Each wall is flat, endless, passes through zero and stands at right angles to its row. A trip goes straight from one point to another. Which walls does it cross, in order?

Walls:
(1): [-19,16]
(2): [1,30]
(3): [-33,1]
(4): [-14,-13]
(5): [19,20]
(6): [17,-3]
Trips:
[-11,-6] to [-3,28] -> 2, 5, 4
[13,1] to [20,42] -> 1
[45,51] to [19,18] -> none
[-60,-15] to [8,-17] -> 1, 6, 3
[-2,-25] to [-41,7] -> 6, 1, 2
[25,-6] to [-2,13] -> 2, 1, 6, 3
[-19,28] to [-10,4] -> 4, 5
[31,-2] to [-19,29] -> 2, 1, 6, 3

Walls:
(1): [43,41,16,-2,18,28]
(2): [7,-14,12,56,7,-24]
(3): [-14,-6,7,-25,3,4]
(4): [14,-48,21,41,3,-56]
(5): [21,-57,-2,-37,11,-54]
(6): [19,29,0,-55,20,17]
(7): [0,19,-6,-40,-16,14]
Trips:
[25,19,9,20,10,32] to [5,-2,17,-1,29,-10] -> 4, 5, 3
[5,13,21,8,1,-51] to [53,-19,9,5,8,26] -> 1, 6
[-33,3,11,-13,12,-11] to [2,-21,-3,-60,-36,24] -> none
[-8,43,19,14,43,24] to [7,27,14,-14,6,-12] -> 2, 7, 3

Walls:
(1): [12,-28,-25,56,-10,9,-13,-24,1]
(2): [-21,9,-24,0,12,1,-2,-9,21]
(3): [-18,-18,0,-8,43,17,14,-6,-7]
(4): [-30,-10,-32,-13,-2,-33,-14,-1,-15]
(5): [21,-24,18,12,11,-29,-7,44,32]
(6): [-9,-11,34,7,-6,0,12,25,-1]
(7): [28,14,8,17,1,-6,1,3,-37]
(8): [31,2,16,-37,3,-14,10,-32,-25]
(9): [4,-40,-5,15,2,21,-4,9,2]
(10): [18,9,34,-29,17,3,-50,4,18]
Trips:
[35,-43,-11,-22,-4,4,-52,-19,34] to [-18,-38,35,-10,-24,1,27,-22,4] -> 2, 4, 6, 3, 10, 5, 1
[-18,29,44,-6,20,22,-3,2,10] to [5,-22,-5,30,-21,-18,-14,-34,11] -> 1, 3, 9, 6, 5, 10, 4
[-35,18,-50,-14,26,31,28,-5,-2] to [8,28,33,-36,13,-16,10,-15,-2] -> 8, 10, 4, 7, 2, 6
[12,-16,-49,-33,-25,-29,-11,-8,-37] to [17,38,6,-25,-2,21,-17,-6,0] -> 1, 10, 4

Walls:
(1): [27,26,-10,0,2,25,11,15,12,6,-27,-9,-18,-15]
(2): [-7,7,12,-11,-26,8,-38,-13,-17,-8,0,21,14,1]
(3): [-10,26,-14,19,29,-9,-23,-10,14,9,-35,9,-20,-28]
(4): [27,5,16,-12,-47,-18,32,-29,-23,20,-6,19,-21,16]
(5): [-13,-13,24,18,33,19,2,-21,13,-1,9,-42,-14,-28]
(6): [45,-17,-12,-14,-3,-4,-14,8,9,-6,-5,4,-23,4]
(7): [8,24,-9,-14,-18,-17,8,0,-11,-9,-27,-30,-3,-12]
(8): [21,22,21,24,14,-3,1,-14,10,-18,17,-12,21,11]
(9): [-24,18,1,10,-6,2,23,8,-16,-11,-17,34,-16,-12]
(10): [-27,-1,-22,22,-5,-12,-2,9,-4,-21,-7,31,-5,6]
Trips:
[-6,14,5,-22,-5,29,-42,-12,-38,-13,-60,-10,6,-9] to [11,-9,2,-4,-10,32,26,-6,53,15,-14,-7,22,-43] -> 5, 9, 2
[12,-7,-22,-35,26,22,6,7,-16,11,18,23,-5,4] to [25,12,0,36,-5,4,-15,-13,-14,37,-3,-1,16,15] -> 4, 2, 8, 3, 6

Walls:
(1): [15,-44,-28,-9,-13,10,46,-11,-8,6,6,36,11,-21,-7,-28,-9,-19,11,-13,-29,2,11,5]
(2): [25,-16,8,10,-4,1,-40,35,-2,-8,18,-2,-27,3,-4,17,-11,-3,15,3,15,10,-16,12]
(3): [-24,-16,-10,-44,1,-9,-9,24,-29,-9,22,-2,-1,28,-20,-9,-8,24,-4,14,-4,4,-5,11]
(4): [-15,21,-11,-27,8,3,6,-10,-13,-20,-19,-7,20,-39,-9,22,32,-2,12,-8,-9,9,20,-3]
(5): [-23,-16,-9,-17,-1,4,-30,-9,-3,23,-2,-13,-1,25,-13,18,-5,20,-13,26,18,-8,-30,-17]
(6): [4,-2,-2,-17,-8,-20,15,17,4,-2,-18,8,3,13,-10,-18,6,16,3,-4,-26,9,20,-7]
(7): [8,3,-2,-13,2,0,24,34,-20,-7,-7,-9,-15,20,20,19,-25,-12,21,-31,-7,6,23,-2]
(8): [-18,-42,1,11,-9,15,-2,-13,-25,-4,8,6,-32,-14,29,-1,-16,32,16,5,-30,20,35,6]
(9): [-28,-24,-23,24,8,7,12,-31,-7,4,-9,12,12,9,-10,-1,9,-5,-25,-1,-2,8,-20,-16]
Trips:
[-6,-31,-1,-14,-1,-16,-16,-16,5,-60,29,8,3,21,-1,18,29,-14,27,-3,14,15,-5,5] to [-13,-6,-21,2,-13,-18,2,24,12,4,-15,-35,-13,16,8,-9,-26,-18,-3,-6,37,-30,1,16] -> 7, 8, 9, 4
[-5,-22,-3,-5,-26,35,-35,12,-14,43,4,-33,-24,17,-17,-2,-8,19,-4,-14,-4,-2,-1,-5] to [11,-15,19,27,-19,29,-30,3,8,21,10,-15,-22,-21,-39,-19,9,4,8,42,1,2,-9,-7] -> 7, 3
[-8,8,-2,6,29,-2,-15,-22,22,-23,-9,0,18,53,2,-23,-1,1,23,20,28,-4,-4,-6] to [-7,14,-10,12,-13,-7,-21,5,17,-34,-12,2,-1,-14,14,-20,4,24,-40,18,0,15,4,-11] -> 6, 3, 8, 4
[38,24,-8,-10,9,15,-21,-18,-23,-35,27,19,13,36,22,7,-8,-10,15,-11,13,5,-16,-12] to [14,-4,6,17,4,-9,2,23,1,-21,-13,23,-9,17,-7,-6,17,4,16,29,-13,3,12,-26] -> 6, 8, 1

Walls:
(1): [20,19,-11,19,13,-23,-8,-19,-8,-7,28,-15,12,-16,-30,-27,19,-30,-25,-19,4,5,30,-14,-15,-20,-40,-21,-10,16,0,-22,16,38,-26,-47,-9,5,-2,-15,19,-4,9,31,18,6,-11,-8]
(2): [35,-13,-6,2,-8,23,-25,-3,-16,7,5,-12,-5,6,-20,-31,-2,-27,38,26,-13,-25,8,4,-17,-12,37,2,-39,10,6,-3,18,-10,-7,-8,3,33,-47,-28,20,16,-9,-2,14,12,-20,-9]
(3): [-1,-38,-7,5,-10,-12,-17,26,10,2,-44,18,-37,-8,-17,-7,-33,34,-33,-18,9,33,20,-16,-8,19,-7,-12,3,-14,32,-26,-22,-26,7,21,-2,-10,54,-24,28,-10,6,19,-15,-8,-5,45]
(4): [19,-5,13,-12,-2,12,-39,4,-26,-12,-18,7,19,-2,10,-24,7,14,10,23,-1,6,25,41,3,7,15,0,-20,-21,-7,10,-22,6,11,29,22,-9,-10,-1,-2,19,-8,30,4,-28,-36,25]
(5): [-13,-2,28,-19,-13,-5,-3,-27,8,24,-13,-11,1,19,5,-26,-30,-26,-1,-15,7,-1,-9,34,-40,22,5,20,-4,-6,-4,0,-16,-4,17,-20,-4,9,-20,-13,12,3,-10,-3,16,17,-7,-23]
(6): [19,22,48,-24,-20,-17,-12,20,7,-3,6,0,-3,-25,-15,22,-36,0,-5,9,-9,-26,24,-28,-4,-14,-14,27,10,16,-19,-7,21,-12,43,-5,-30,13,-31,1,-15,11,36,-14,-8,-14,-4,-11]
(7): [-4,7,-8,16,-1,39,13,24,21,-28,-3,-32,-3,-11,-26,12,15,11,15,-12,6,34,-12,-8,8,17,18,16,15,-14,3,-7,41,8,19,-21,-7,9,28,13,12,-8,-25,2,-10,-8,50,-9]
Trips:
[-17,-6,-26,13,-15,-16,6,6,5,3,-22,-14,17,14,9,13,49,6,13,7,18,15,16,-2,-5,21,-17,8,-11,11,-10,15,-23,-33,5,-19,-16,12,13,3,6,-42,7,-2,-1,2,13,4] to [-23,26,0,-15,-18,26,4,29,21,42,5,13,21,-12,3,8,-37,9,13,-11,26,17,9,11,-33,14,14,45,-23,5,21,14,-2,-22,-8,-24,37,-16,-13,34,13,-18,20,24,17,7,-15,-25] -> 5, 6, 3, 4, 2
[-9,-30,-41,-2,-30,27,-22,-4,0,8,-22,22,-8,-13,15,-13,-31,15,14,-5,-12,26,3,52,-25,-13,-2,-10,12,22,4,-49,21,1,-30,25,-4,6,-28,23,-12,43,-33,11,-4,0,-1,-13] to [26,8,-9,-1,-24,-9,19,7,-9,42,8,15,-26,39,-58,4,-23,-3,-16,30,22,-13,-1,-20,-5,-11,8,-7,-25,23,13,5,-11,34,11,-4,-24,-3,-3,0,-2,-9,-25,-5,-13,14,3,-13] -> 4, 1, 6

Walls:
(1): [-45,10,-38,1,-9,19,22,21,6,9,5,-5,-32,1,-43,21,-4,-26,-5,-8,24,0,16,-4,20,1,1,-11,3,-7,-11,-2,-16,-4,13,-3,-12,-2,22,-6,-12,37,17,-42,-14,-2,-20,-7]
(2): [28,26,14,-1,-15,20,13,-5,9,1,15,-1,-12,5,22,-16,13,23,-3,-7,-29,7,-35,1,51,-11,3,27,5,-6,11,-21,5,20,5,-9,20,-23,-21,-4,11,-1,4,10,30,-5,-2,-2]
(3): [9,-7,12,8,-6,-19,4,-2,-33,55,-9,-7,-5,-16,-31,-6,0,-6,-9,-3,-26,9,15,-10,6,-29,-7,18,13,-21,-7,17,-1,8,-3,30,10,-17,1,5,2,-24,12,7,-5,7,-14,11]
(4): [-9,16,-12,-29,-16,-6,-8,-2,-1,-27,1,-18,5,-7,-21,-1,6,-3,-25,10,-6,-25,19,-25,24,-35,15,-6,-6,-5,25,24,-37,-4,20,18,-17,-13,22,-2,21,-9,-15,6,0,-19,12,3]
(5): [-23,-34,-23,9,-16,-20,-15,12,20,14,-2,37,-16,-19,-7,17,-6,-40,16,6,8,0,-14,11,-5,-26,1,-4,19,-22,12,9,26,14,-6,43,32,2,37,3,-3,-32,-1,-9,2,3,-12,-3]
(6): [-13,14,-16,-17,-7,-21,-1,2,-5,-15,-31,-6,18,6,-9,7,23,18,-15,2,-37,21,3,25,-4,-1,-21,-14,-31,30,-17,14,-5,-17,12,-10,9,-2,-27,2,-3,6,9,14,-25,-18,-27,21]
(7): [-9,-37,8,-15,12,14,38,-37,-24,3,-13,6,1,-18,19,-22,-8,-21,28,1,4,-22,23,18,41,-6,23,-11,-3,14,6,15,-8,-4,13,-9,33,-4,-3,-8,16,-18,-1,-35,14,1,-28,29]
Trips:
[-5,-8,13,-14,30,-23,-3,-13,1,16,23,-21,7,-2,15,-21,-8,-27,10,6,-9,6,10,-14,28,17,17,-6,-5,-16,-9,-33,7,-14,-21,0,-5,-7,-2,-26,-19,16,5,-4,4,-27,16,11] to [2,-12,-12,4,-13,5,10,13,-31,-8,-12,-41,5,12,-20,-7,9,17,6,7,-3,-10,39,13,21,9,29,22,-4,47,27,-4,9,-1,24,-40,14,-18,-5,20,12,5,9,-27,9,7,3,-12] -> 1, 4, 6
[0,-15,1,-18,37,26,8,6,19,16,4,17,6,-23,-11,41,3,26,8,-11,17,0,21,11,-30,29,6,-1,-2,-18,8,-25,-9,-30,10,-60,9,23,-9,-4,4,30,15,-6,19,-6,23,-10] to [-35,18,19,9,-1,12,25,-12,13,-3,41,-31,1,10,-13,3,-13,-17,4,11,-5,-5,3,3,-29,-16,-12,-8,11,25,4,18,-24,10,-27,-42,-21,0,3,-13,-21,-18,-12,7,-9,26,-9,1] -> 4
[-18,-3,11,21,-8,-50,-15,8,-27,-2,-5,-21,24,-36,-28,34,15,14,9,-10,17,17,-6,27,40,0,12,16,10,-25,18,9,-25,17,-23,1,2,2,-11,-29,-14,-5,-3,-44,-4,7,2,10] to [4,32,-15,6,23,-4,7,-5,-16,-18,7,2,9,-2,26,-19,19,-16,9,-13,-15,12,1,-15,-10,11,-2,4,17,-14,-5,-10,-20,16,-6,-22,6,2,34,35,18,-21,12,39,2,32,3,-1] -> 6, 2, 1, 7, 5, 4
[10,-9,1,0,-5,25,-21,13,-3,8,-20,-11,5,18,-3,-25,2,-7,-18,-9,33,-9,7,-3,15,22,8,-23,-15,1,11,-28,10,50,3,-24,1,10,16,-25,-15,-15,3,-2,-27,20,5,6] to [12,-15,-7,17,-42,7,-6,-3,-15,3,-18,18,-4,-2,19,-5,-24,-11,21,27,-26,10,1,-26,-26,-1,-19,-4,-19,-1,-26,9,-10,-16,7,-14,3,1,11,-20,0,-30,-28,12,-6,18,21,0] -> 1, 5, 7, 3, 6

Walls:
(1): [-28,-35,-8,21,33,60,30,-7,-4,-33,5,11,-9,40,30,-8,3,-15,-24,18,-7,-25,-1,14,19,10,-10,-16,-3,-9,3,9,-2,-17,6,7,40,12,6,-3,24,3,32,-26,29,0,12,3]
(2): [24,-38,-2,-10,7,-6,0,-28,10,-21,10,10,-36,-7,-15,-7,-20,3,15,-16,16,12,9,21,24,9,-1,10,-18,-17,-1,39,17,-7,-12,-20,-5,15,-5,-11,3,-8,-7,-22,25,-28,2,10]
(3): [-18,-9,-25,7,11,-6,-13,-9,-39,5,-14,-6,-22,16,5,-11,27,3,11,1,29,-24,-12,11,-13,-3,-10,49,-2,-24,-15,37,14,7,-2,17,6,-13,-28,-3,23,2,-5,4,-4,-10,-35,20]
(4): [5,18,11,-6,-12,-19,14,-5,60,-4,-9,7,-1,44,2,2,18,-24,5,13,-16,30,1,16,2,26,-5,18,-25,-20,-48,-5,-10,-9,-20,-7,7,20,-4,-7,-5,56,-15,-4,3,24,-14,11]
(5): [-17,-38,9,-21,2,-6,13,27,9,-22,9,-29,18,4,18,-4,-16,5,37,-3,-14,-8,-28,16,7,41,5,-6,-4,8,3,-8,-18,-17,5,-10,11,-31,25,13,-4,36,24,-42,-22,-46,-3,2]
(6): [-10,-29,-13,-13,24,23,8,22,35,3,-6,14,-8,-30,-11,-42,11,-20,0,14,-21,4,17,0,-9,-2,8,-40,4,8,17,-28,-21,27,-35,5,-11,-6,16,-9,-28,0,40,-10,-44,2,-14,30]
(7): [29,-6,-10,-3,-7,-7,-28,6,11,13,-9,47,-24,-34,-12,-9,24,7,18,-13,-16,18,-16,-8,29,-2,11,-18,-3,6,-11,4,-11,-41,9,-11,-16,-14,-19,9,-11,-10,6,22,16,-16,-9,4]
(8): [-13,-49,17,-3,-27,11,-20,-13,-9,3,-9,-8,17,-5,-3,6,27,-40,-26,23,-9,-11,31,-13,-39,20,-47,40,0,28,-29,-11,12,-16,-21,-22,4,33,3,1,-3,-20,-7,15,-46,-19,-9,-30]
(9): [20,-18,-9,34,-39,-11,17,-8,-15,14,10,6,-18,15,-34,-24,-4,18,-10,7,38,6,-44,21,-3,-1,25,-22,-29,0,26,-20,1,-7,32,-3,31,-19,-29,4,53,17,-14,3,-17,-8,19,-9]
(10): [4,-40,1,-19,-10,-20,-11,14,-10,1,3,18,-1,-10,27,-13,12,9,-13,1,14,-22,-11,-9,42,21,-24,6,-13,33,-9,26,5,17,21,-1,19,10,8,9,0,15,-34,-32,30,0,3,1]
(11): [22,20,3,25,5,-8,-5,13,-24,34,6,-1,-18,3,-6,13,-9,1,17,-7,17,-17,-17,21,17,9,-31,22,-28,13,10,-20,-2,-16,13,-50,-1,-10,-2,8,27,21,-8,-39,-9,-12,12,-7]
Trips:
[17,22,-10,30,-8,17,13,-2,-22,-8,28,3,-30,4,35,-11,-32,1,9,-9,6,8,-23,11,-5,3,-29,-18,7,12,-3,8,30,-23,1,4,-39,9,5,18,-14,7,12,22,-16,-19,-16,-33] to [22,-15,-5,-31,-42,18,2,-31,-17,11,6,-21,-12,16,33,-15,0,21,-13,-12,19,11,32,0,-16,-6,29,-17,7,-24,-8,16,12,-20,33,32,-6,4,5,38,11,-21,14,24,30,1,-6,24] -> 3, 5, 11
[6,-6,-4,-21,-18,26,11,17,-15,13,-23,-14,13,26,14,-23,-26,13,-28,11,-10,-1,4,25,-23,-8,-33,18,13,17,-5,7,-26,24,5,-27,-16,-9,-14,-4,-24,15,5,23,-9,52,-3,21] to [9,7,13,1,8,11,26,4,-7,-10,-6,5,5,3,6,-8,-19,6,22,13,-14,-2,6,11,-26,-4,11,10,9,29,33,10,7,8,-15,-9,-9,-14,-8,-3,28,1,-15,-23,-35,-11,-6,-5] -> 11, 5, 4, 9
[16,3,-8,18,-21,18,-23,19,-9,18,26,5,-5,-3,-16,3,-2,-19,1,9,-1,9,39,-10,21,0,28,-15,-32,-11,0,9,-25,-19,9,-8,-19,-21,-16,1,-25,9,-24,17,-25,-5,-6,-26] to [34,-7,8,9,-7,-15,25,-17,-3,4,-30,-8,-55,-25,-7,-9,-10,34,7,-3,-31,8,-5,-25,-16,-6,-7,-29,27,22,20,-4,-1,-32,11,7,-8,-18,27,-17,-1,15,13,40,-1,10,-3,48] -> 4, 8, 11

Walls:
(1): [20,-27,13,-8,26,-5,11,14,20,-13,4,1,20,-9,-13,11,-10,-24,6,-25,28,-14,-3,-12,11,15,-12,-22,10,27,-2,-7,0,54,11,-19,1,10,-23,-42,-17,9,14,-15,-13,9,-17,4]
(2): [-17,10,-10,10,-17,-13,-10,-29,8,-3,-9,-31,-4,-25,15,29,-11,-26,-37,-1,-6,14,-20,2,-1,1,-2,-8,28,-6,24,-25,-14,-6,4,-29,-24,-3,-8,-14,-17,11,-36,6,11,16,10,0]
(3): [-33,18,38,24,6,-24,17,8,20,-30,-45,26,8,14,15,3,0,6,6,8,9,40,59,23,1,3,0,-13,13,-7,14,10,23,-37,6,-27,10,10,-15,18,-13,-3,30,-12,-36,10,-4,-19]
(4): [15,-16,-28,-11,-1,-28,-1,24,27,12,15,-10,-2,-3,0,-25,-13,-31,-1,23,20,-3,-9,3,-2,2,-5,-8,-5,7,24,6,-9,-6,6,-25,-1,-2,35,7,11,2,8,-8,26,-18,-18,-11]
(5): [-26,-13,34,-7,19,-8,-36,19,-14,4,-7,24,-14,-18,4,-22,-28,11,-6,16,15,9,45,44,43,4,19,7,19,27,-10,2,10,27,6,35,-4,-41,24,-5,7,1,-34,21,-4,0,-11,8]
(6): [24,24,-32,12,4,-5,-32,6,-16,7,13,-17,-24,-11,-9,7,12,26,-46,4,-12,20,6,34,-31,-20,-23,-32,-9,15,5,-26,3,27,-5,-16,34,-5,-10,-28,-30,-28,-23,23,16,46,47,-7]
(7): [-13,-5,-7,8,12,-8,-4,16,-29,-11,7,-15,-10,40,-14,-17,-9,7,7,-12,21,-18,13,-16,2,23,-28,-12,-17,-15,25,22,31,-25,1,2,-29,7,13,15,9,-6,13,-6,-36,14,22,-28]
Trips:
[16,4,9,-8,8,-30,25,-7,-29,14,6,3,-16,10,-18,9,-22,-4,-17,-4,-1,-9,17,-18,-51,21,7,5,-30,-3,-12,27,-10,17,11,17,-10,4,-6,-22,23,45,-23,14,6,13,-3,-5] to [-15,7,-32,-37,9,-40,0,-20,-2,3,36,25,-27,2,-11,-3,-29,23,-10,9,-19,14,14,9,25,14,33,-8,14,-20,-9,48,10,0,-6,18,-9,29,-13,-9,11,14,-8,27,4,18,14,-3] -> 5, 1
[6,-23,22,11,-4,9,-3,16,4,6,2,5,-40,-16,-5,28,25,-33,15,28,-6,7,12,-28,29,-10,32,1,-10,-10,-13,-21,-3,17,-13,-7,-17,26,-33,-8,-25,24,15,17,3,6,-1,-11] to [26,-13,10,24,14,-9,13,12,-45,6,0,24,14,22,-7,6,-36,-8,27,-16,-19,-30,-2,-43,13,9,28,4,13,15,-8,-16,42,45,-28,-3,-12,7,2,-10,18,6,49,26,8,-44,28,-17] -> 3, 2, 7
[-1,-6,1,-20,-13,14,-18,21,21,-18,27,-19,-14,-8,-5,17,-17,37,-19,-18,10,-8,4,-14,-17,4,-7,-20,-10,19,-14,5,-33,-2,28,-8,-52,5,8,13,12,-49,35,8,2,6,-8,18] to [26,-12,-1,0,-14,-3,13,-16,-1,-6,27,0,-16,-33,26,9,-13,42,-7,-3,-27,-1,22,-31,-16,8,-17,8,-5,29,-23,-5,-8,12,0,29,9,-12,-5,14,-25,15,-6,25,16,-11,30,2] -> 4, 7, 1, 5
[6,31,10,22,-28,18,14,-1,40,13,11,-3,3,-1,12,-19,-3,-1,21,8,5,-27,11,3,6,8,19,-38,5,19,0,42,-1,-11,27,6,29,23,23,9,-12,-33,-8,11,-17,19,7,-25] to [-28,-5,8,10,-31,25,-26,18,-5,-12,15,-43,5,10,7,-17,-33,-17,-15,-7,10,12,-6,-10,16,45,4,-1,-10,-18,5,21,3,-1,-19,-30,1,-11,7,21,-6,25,25,10,-11,-8,6,8] -> 6, 2
[-43,-37,-1,11,4,15,-20,24,30,-1,-10,-8,-1,43,18,-6,-6,1,-10,-9,10,13,17,0,20,1,22,16,3,25,-18,-20,-3,6,-22,-34,-35,-3,6,7,11,-6,-4,4,-9,8,9,-29] to [-12,-11,5,-20,-7,-1,15,9,0,5,-31,-19,18,-15,-13,30,-3,-21,-2,-3,3,-12,-22,-2,-8,3,-3,2,0,24,1,-2,17,3,21,8,7,-11,-15,-14,12,12,-8,-6,-11,27,-3,22] -> 4, 7, 3, 5
[4,23,10,-3,-7,-21,32,23,18,-10,-29,-12,-10,-20,7,-8,25,5,-5,-11,-13,-13,-8,23,12,11,-9,27,-25,-35,-5,-9,2,22,26,-1,-4,32,-23,-17,5,11,12,4,7,-7,-6,-47] to [-5,-17,-44,-15,-2,2,-1,-17,-12,-4,-12,26,13,9,32,6,-21,16,10,0,27,-7,2,-19,-4,12,-14,-8,-8,-4,-19,14,4,-21,-30,5,-7,-18,-24,10,-8,21,-8,7,0,1,-13,29] -> 7, 1, 3
[14,-3,-7,-24,4,0,-26,1,27,15,15,8,-17,3,-26,-8,-16,14,0,-8,-17,12,-54,-10,-15,-16,-15,2,19,6,6,6,7,-43,0,-35,-27,6,22,-2,19,25,-4,30,0,13,11,2] to [-19,44,-15,-12,40,37,-22,18,-30,-15,4,-8,-18,-16,-15,-2,15,-3,-17,-2,-9,23,-28,-12,22,3,-14,28,-3,4,12,7,-34,17,2,4,-10,12,7,-14,-15,30,-26,-30,19,2,33,13] -> 7, 4, 5
